Each point is reached from the start by the listed moves, each made once or not at all, plus a little noise. Is the number of moves made odd or even? Then give how often each move was made.
In the rows, zero is written as 128.

Moves:
(1): |  90 | 111 | 150 |  59 | 160 | 127 |
(2): | 119 |  91 | 126 | 167 |  89 | 128 |
(3): | 100 | 153 | 160 | 103 | 118 | 128 |
Start: | 156 | 145 | 104 | 118 | 127 | 141 |
Points:
| 121 | 131 | 129 |  48 | 160 | 147 | -> odd (1, 0, 0)
|  90 | 151 | 158 |  18 | 149 | 138 | -> even (1, 0, 1)
| 128 | 171 | 134 |  93 | 116 | 138 | -> odd (0, 0, 1)

Moves:
(1): | 132 | 149 | 154 | 137 | 135 | 148 | 136 | 106 | 145 | 135 | 128 | 166 |
(2): | 134 |  90 |  85 |  92 | 128 | 126 | 125 | 127 | 123 | 153 | 111 | 120 |
(3): | 196 | 137 | 126 | 131 | 130 | 102 | 132 | 141 | 110 | 129 | 110 | 154 |
(4): |  97 | 111 | 117 | 154 | 129 | 150 | 137 | 136 | 139 | 107 | 128 | 137 |
(5): | 159 | 127 | 126 | 122 | 122 | 145 | 125 | 132 | 140 | 135 | 151 | 110 |
(6): | 130 | 107 | 138 | 139 | 121 | 132 | 117 | 135 | 166 | 134 | 108 | 121 |
(7): | 126 |  79 | 144 | 107 | 114 | 117 | 144 | 141 | 168 | 111 | 132 | 150 |
(8): |  66 | 164 | 105 | 114 | 108 | 140 |  66 | 132 | 151 | 103 | 142 | 123 |
(9): | 112 | 117 | 118 | 154 | 142 |  98 | 108 | 142 | 115 | 152 | 139 | 126 |
Start: | 141 | 127 | 149 | 137 | 113 | 134 | 144 | 143 | 117 | 137 | 141 | 159 |
Points:
| 107 | 112 | 139 |  94 |  74 | 159 |  92 | 164 | 194 | 105 | 182 | 155 | -> odd (0, 0, 0, 0, 1, 0, 1, 1, 0)
| 190 |  99 | 120 |  65 |  87 | 148 | 104 | 153 | 183 | 138 | 147 | 219 | -> even (1, 1, 1, 0, 1, 0, 1, 1, 0)
| 106 | 104 |  61 | 146 | 108 | 113 |  73 | 181 | 116 | 139 | 128 | 177 | -> odd (0, 1, 1, 1, 0, 0, 0, 1, 1)
| 144 |   7 | 137 | 149 | 108 | 149 | 144 | 169 | 214 | 170 | 137 | 191 | -> odd (1, 1, 0, 1, 1, 1, 1, 0, 1)
| 220 |  80 | 129 | 145 | 105 | 168 | 146 | 151 | 171 | 163 | 105 | 200 | -> even (1, 1, 1, 1, 1, 1, 0, 0, 0)
| 118 | 111 |  75 | 120 | 100 | 138 |  92 | 164 | 130 | 118 | 116 | 180 | -> even (0, 1, 1, 1, 0, 0, 0, 1, 0)
| 191 |  73 | 155 | 146 | 116 |  62 | 146 | 187 | 124 | 149 | 146 | 201 | -> odd (0, 0, 1, 0, 0, 0, 1, 0, 1)

Moves:
(1): | 128 | 124 | 123 | 144 | 129 | 132 | 132 | 139 | 128 | 140 | 133 | 119 | 119 | 135 | 116 | 131 | 141 | 117 | 126 | 112 | 112 | 113 |
(2): | 125 | 145 | 122 | 135 | 115 | 139 | 136 | 144 | 121 | 130 | 110 | 115 | 131 | 131 | 127 | 145 | 121 | 130 | 139 | 130 | 117 | 110 |
(3): | 142 | 120 | 123 | 142 | 139 | 126 | 139 | 100 | 122 | 134 | 118 | 127 | 130 | 139 | 102 | 113 | 126 | 120 | 101 | 133 | 138 | 136 |
(4): | 135 | 130 | 104 | 141 | 116 | 108 | 137 | 131 | 119 | 144 | 124 | 144 | 115 | 127 | 127 | 149 |  97 | 141 | 117 | 142 | 129 | 141 |
(5): | 114 | 136 | 136 | 110 | 118 | 135 | 125 | 119 | 118 | 130 | 119 | 128 | 124 | 136 | 127 | 126 | 123 | 131 | 143 | 125 | 120 | 128 |
(6): | 132 | 148 | 123 | 126 | 123 | 153 | 141 | 132 | 107 | 143 | 109 | 130 | 128 | 123 | 119 | 146 | 141 | 127 | 148 | 124 | 112 | 117 |
(7): | 132 | 140 | 131 | 164 | 135 | 135 | 132 | 139 | 144 | 134 | 133 | 118 | 120 | 133 | 114 | 142 | 126 | 142 | 122 | 113 | 143 | 132 |
(8): | 133 | 116 | 147 | 131 | 114 | 132 | 128 | 123 | 131 | 122 | 130 | 122 | 137 | 130 | 128 | 119 | 132 | 121 | 122 | 140 | 141 | 141 |
(9): | 125 | 125 | 119 | 129 | 123 | 128 | 123 | 120 | 118 | 127 | 123 | 135 | 134 | 127 | 121 | 111 | 131 | 134 | 134 | 130 | 139 | 127 |
(10): | 136 | 119 | 131 | 118 | 135 | 127 | 143 | 129 | 116 | 143 | 130 | 127 | 123 | 136 | 134 | 130 | 133 | 136 | 115 | 139 | 114 | 129 |
(11): | 149 | 124 | 136 | 133 | 124 | 132 | 128 | 137 | 118 | 126 | 108 | 115 | 127 | 143 | 123 | 128 | 131 | 128 | 138 | 130 | 131 | 130 |
(12): | 121 | 136 | 149 | 117 | 124 | 118 | 141 | 128 | 121 | 123 | 137 | 125 | 108 | 131 | 137 | 121 | 136 | 120 | 119 | 128 | 120 | 124 |
(13): | 128 | 121 | 112 | 128 | 119 | 119 | 132 | 130 | 160 | 127 | 135 | 127 | 139 | 128 | 120 | 115 | 133 | 129 | 138 | 111 | 144 | 133 |
(14): | 137 | 128 | 139 | 137 | 124 | 106 | 133 | 116 | 135 | 131 | 114 | 111 | 135 | 132 | 123 | 139 | 131 | 150 | 130 | 122 | 129 | 119 |
(15): | 138 | 133 | 142 | 144 | 123 | 111 | 129 | 126 | 125 | 132 | 114 | 112 | 141 | 142 | 148 | 143 | 123 | 130 | 134 | 137 | 130 | 162 |
(16): | 141 | 121 | 135 | 138 | 137 | 138 | 133 | 135 | 118 | 132 | 123 | 119 | 141 | 136 | 114 | 137 | 136 | 117 | 120 | 116 | 131 | 110 |
(17): | 121 | 151 | 114 | 121 |  98 | 115 | 111 | 138 | 165 | 128 | 111 | 134 | 138 | 123 | 133 | 124 | 133 | 138 | 141 | 124 | 138 |  95 |
(18): | 126 | 143 | 108 | 132 | 127 | 112 | 110 | 132 | 115 | 130 | 122 | 126 | 136 | 138 | 122 | 150 | 141 | 139 | 151 | 139 | 109 | 140 |
(19): | 129 | 119 | 126 | 115 | 107 | 148 | 114 | 114 | 106 | 107 | 110 | 116 | 143 | 136 | 141 | 124 | 147 | 120 | 127 | 128 | 126 | 124 |
(20): | 121 | 118 | 132 | 130 | 112 | 123 | 123 | 126 | 132 | 120 | 117 | 133 | 149 | 138 | 110 | 121 | 137 | 138 | 136 | 122 | 128 | 130 |
Start: | 119 | 129 | 120 | 141 | 104 | 119 | 130 | 125 | 157 | 124 | 129 | 145 | 112 | 118 | 130 | 121 | 117 | 127 | 133 | 142 | 147 | 137 |
Points:
| 133 | 135 | 100 | 130 |  57 | 126 | 152 |  84 |  41 | 149 |  54 | 147 | 134 | 177 |  76 | 142 | 157 | 141 | 137 | 161 | 106 | 135 | -> odd (0, 0, 1, 1, 1, 1, 0, 0, 1, 1, 0, 1, 0, 0, 0, 1, 0, 1, 1, 1)
| 188 | 139 | 161 | 213 |  55 |  87 | 139 | 118 | 136 | 144 |  49 |  52 | 146 | 208 | 101 | 158 | 191 | 141 | 117 | 140 | 146 | 129 | -> odd (1, 0, 1, 0, 0, 0, 1, 1, 0, 1, 1, 1, 0, 1, 1, 1, 1, 1, 1, 0)
| 144 | 106 | 152 | 135 |  33 | 154 | 139 | 102 |  86 | 133 |  43 | 100 | 150 | 173 |  93 | 115 | 188 | 148 | 174 | 134 | 120 | 115 | -> even (1, 0, 0, 0, 1, 1, 0, 1, 1, 1, 1, 0, 0, 1, 0, 0, 0, 0, 1, 1)
| 156 | 162 | 120 | 197 |   7 | 111 | 147 | 154 | 173 | 143 |  64 |  97 | 119 | 161 | 128 | 156 | 151 | 133 | 157 | 124 | 166 | 143 | -> odd (1, 0, 0, 1, 0, 1, 1, 1, 0, 0, 1, 1, 1, 0, 1, 0, 1, 0, 1, 0)
| 148 | 143 | 137 | 199 |  69 | 177 | 170 | 122 |  87 | 161 |  37 |  82 | 150 | 195 |  74 | 171 | 164 | 126 | 138 | 114 | 110 | 123 | -> odd (1, 1, 1, 0, 1, 1, 1, 0, 0, 1, 0, 0, 0, 0, 1, 1, 0, 0, 1, 1)
| 129 | 164 | 101 | 203 |  69 | 102 | 146 | 149 | 149 | 156 |  79 | 115 | 134 | 176 |  53 | 137 | 171 | 148 | 131 | 120 | 128 |  76 | -> odd (1, 1, 1, 0, 0, 0, 1, 0, 1, 1, 0, 1, 0, 0, 0, 1, 1, 1, 0, 1)
| 174 | 115 |  96 | 172 |  51 | 116 | 155 | 141 | 106 | 140 |  52 | 100 | 154 | 173 | 134 | 151 | 117 | 140 | 144 | 153 | 156 | 152 | -> odd (0, 1, 0, 1, 0, 0, 0, 0, 1, 1, 1, 0, 1, 0, 1, 1, 0, 0, 1, 0)
